Each row of a before or after table is a point. The points were changed in one or more steps. Then noise was added and the rows were shuffled. The steps act on columns, c1 being the first. Write out the steps. A step turns or swaps two columns, mirrors them in a line or flattens them onto one, adds a multiple of one to another, or multiplies or shifts one. Angles are multiples of 10 degrees, from the lower column toward the higher: turns from -170 to 170, lines from 10 to 170 but not 90. Use the fewest steps. Two steps may share a column if one is a turn and the other turns, adds or multiplies; they go together, in the order done. Otherwise the lowest column goes first.
In the rows, zero is written as 128.

Before (12 x 3)
[[135 126 106]
 [124 134 111]
 [114 129 104]
 [100 111 242]
 [108 118  99]
 [120 146 112]
 [140 156 132]
 [112 117 122]
 [111 112 128]
 [131 170 129]
 [174 130 133]
 [152 136 119]]
After (12 x 3)
[[108 128 145]
 [119 106 131]
 [135 122 155]
 [140 103 123]
 [113 137 127]
 [114 119 141]
 [123 116 139]
 [100 183   7]
 [131  89 116]
 [174 127 155]
 [152 117 150]
 [111 142 122]]
Steps: turn c2 and c3 by -160 degrees; add 0.7 times c1 to c3

Before (10 x 4)
[[139  92 124 105]
 [132  85 105 115]
 [167 168 148 130]
 [130 151 199 153]
 [ 92 104 136 154]
 [125  80 134 107]
 [148 145 172 180]
 [154 143 205 181]
 [137 104 110 138]
 [135 153 185 104]]
After (10 x 4)
[[ 99 172 126 105]
 [152 129 126  80]
 [ 94 172 128 107]
 [123 161 127 122]
 [109 115 128 108]
 [116  88 131 113]
 [115  84 128 130]
 [103 160 125 164]
 [133 133 128 161]
 [128  78 126 110]]
Steps: turn c2 and c4 by -40 degrees; turn c1 and c4 by 160 degrees; multiply c3 by 0

Before (11 x 8)
[[185 121 149 144 135 136 120 141]
 [155 144 108 127 123 113 170 124]
 [147 140 164 155 149 140 148 137]
 [166 148 154 186 104 186 136  91]
 [136  89 167 151 133  76 115  85]
 [ 94 146 100 138 137 164 108 161]
 [161 142 142 118 144 147  76 146]
 [128 125 109 101  99 132 157 159]
 [166 172 156 151 155 177 127 134]
 [126 168 174 129 152 134 107 144]
 [ 96 109 158  77 177 119 162 112]]
After (11 x 8)
[[123 126 171  98 123 106 158 130]
 [158 144 205 119 127 136  78 125]
 [ 97 109 217  80 129  68 160 135]
 [124 167 234 129 129 135 106 129]
 [180 124 204 143 126 155 117 119]
 [ 91 147 161 137 128 174 107 134]
 [139  92 229 150 126 101 117 125]
 [155 142 166 124 130 112 171 120]
 [146 142 222 153 131 163 150 125]
 [163 171 213 155 128 200 127 123]
 [173 146 217 185 127 238 136 124]]
Steps: flatten c1 and c8 onto the line at 170 degrees; shift c3 by 60; add 1 times c4 to c6; multiply c5 by 0

Before (9 x 11)
[[108 116 167 169 116 132 114 141 116 130 154]
 [124 153 143 147 155 121  95 135 145 157 101]
 [124  99 138 143 170 121 153  93 141 176 159]
 [104 142 121 165 128 118 155 142 102 149 151]
 [215 135 111 135 135 147 131 143 146 122 150]
 [110 129 146 128 117 119 151 138 121 130 152]
 [130 138 118 136 122 129 148 144  74 142 133]
 [104 144 147 131 128 208 116 107 103 120 158]
 [100  92 150 166 148 117 114 140 144 117 155]]
After (9 x 11)
[[125 146 139 147 158 120  97 142 154 154  47]
 [ 99  90 140 167 146 104 112 148 132 118 209]
 [101 152 111 131 130 197 119 148 111 120 220]
 [106 151 141 166 127 106 154 116 109 151 198]
 [214 131 139 138 137 189 130 110 146 120 193]
 [133 157 142 135 121 129 148 115  80 141 143]
 [108 133 141 130 118 111 150 142 122 128 201]
 [106 120 150 168 115 121 114 163 114 131 207]
 [125  97  96 143 169 119 155 142 132 175 220]]
Steps: add 0.5 times c1 to c6; turn c2 and c9 by 20 degrees; mirror c3 and c8 in the line at 40 degrees; multiply c11 by 3

Before (10 x 14)
[[136 143  95 118 152 127 125 150 105  94 127 165 103 160]
 [172 132 151 102 188 171 126  80 107 151 107  85 132 105]
 [131 148  78 181 118  97 102 171  91 134 134 155 100 142]
 [153 118 124  83 121 122  60 127 132 113 113 167 145 129]
 [162 163 103 126 102 126 131 138 126 134 143 135 110 156]
 [142 103 171  94 169 204 152 118 132 153 128  94 153  87]
 [121 123 128  56 144 148 113 107 129 121  86  86 156  99]
 [168  78 135  86 152 176 137 105 136 144  76  94 120 108]
 [120 145  85 130 112 160 101 134  81 149 145 153  96 163]
 [128 106 103 107 115  94 113 107 104 117 149 157 119 138]]
After (10 x 14)
[[125 162 102 122 116 119 164 138 126 134 143 126  95 137]
 [ 57 116 123  93 121  92 142 126 135 114 114 113 137 137]
 [129  79 135  72 144 182 168 105 139 143  75 103 136 106]
 [102 147  79 176 125  90 127 172  70 135 135 143  98 121]
 [150 104 173  76 149 197 146 118 135 154 127  79 172 112]
 [114 121 128  61 129 173 119 109 129 122  86 133 169 126]
 [102 144  84 115 129 125 115 135  54 152 143  89  82 136]
 [115 105 102 116 120  85 126 107  91 116 148 144 113 130]
 [119 132 151  85 178 186 170  80  93 152 108 113 145 114]
 [124 145  94 143 168  97 136 150  91  95 128 109  90 136]]
Steps: mirror c1 and c7 in the line at 50 degrees; add -0.7 times c10 to c4; add 0.5 times c14 to c5; turn c13 and c14 by 40 degrees; mirror c6 and c12 in the line at 150 degrees; multiply c9 by 1.6

Before (8 x 20)
[[123 174 135 154 133 151 116 136 165 119  69 128 111 113 102 163 123 137
   69 139]
 [159 123 107  67 177 130 146 131 123 135 134 113 123  89  93 145 107 100
  151 134]
 [103  83 115 154 185  82 135 128 115 110 117  83  97 101 137 145 127 159
  130 127]
 [119 108 184 129 179 147 111 114 106 142 183 135 100 136 123 162  89 110
  144 118]
 [ 82  98 123 118  85 141 136 121 143 113  65  70 115 144 148 110 102 144
  130 109]
 [131 121 110 143 134 138 129 163 139 144 124 169 174  76 101 137  99 135
  114 180]
 [149 178  79 129 166 129 135 117 165 174 152 149  98 121 174 101 132 117
   93 181]
 [128  65 152 145 122 144 121 100 109 156 108  91  82  85 128  75 112  76
  128 105]]
After (8 x 20)
[[ 85 120 151 115  82 155 134 117 143 146 120  69 112 108 148 124 104 147
  130 195]
 [ 98 174  80 127 180 113 114 115 113 140 148 134 101 141 125 166  86 105
  147  97]
 [162 101 164 128 164 157 136 116 149 119  93 149 103 171 172 111 131 124
   93  64]
 [109 159 151 152 184  73 138 129 121 100 118  82  97 115 137 103 131 163
  129 157]
 [119  62 125 155 130 111 114 137 151 115 110 129 113 121 102 171 120 139
   69 153]
 [157 137 138  68 183 111 148 127 124  89 118 111 126 132  90 143 107  97
  153 126]
 [121 173 107 142 124 197 122 102 117  89 135  91  85 158 125 105 110  78
  128 179]
 [139 134 144 143 134 124 131 163 132  79  77 168 170 146 101 143 102 134
  116 116]]
Steps: mirror c1 and c3 in the line at 170 degrees; turn c2 and c11 by -150 degrees; turn c11 and c20 by 110 degrees; turn c6 and c16 by 50 degrees; multiply c6 by 1.3; multiply c9 by 0.7; swap c10 and c14
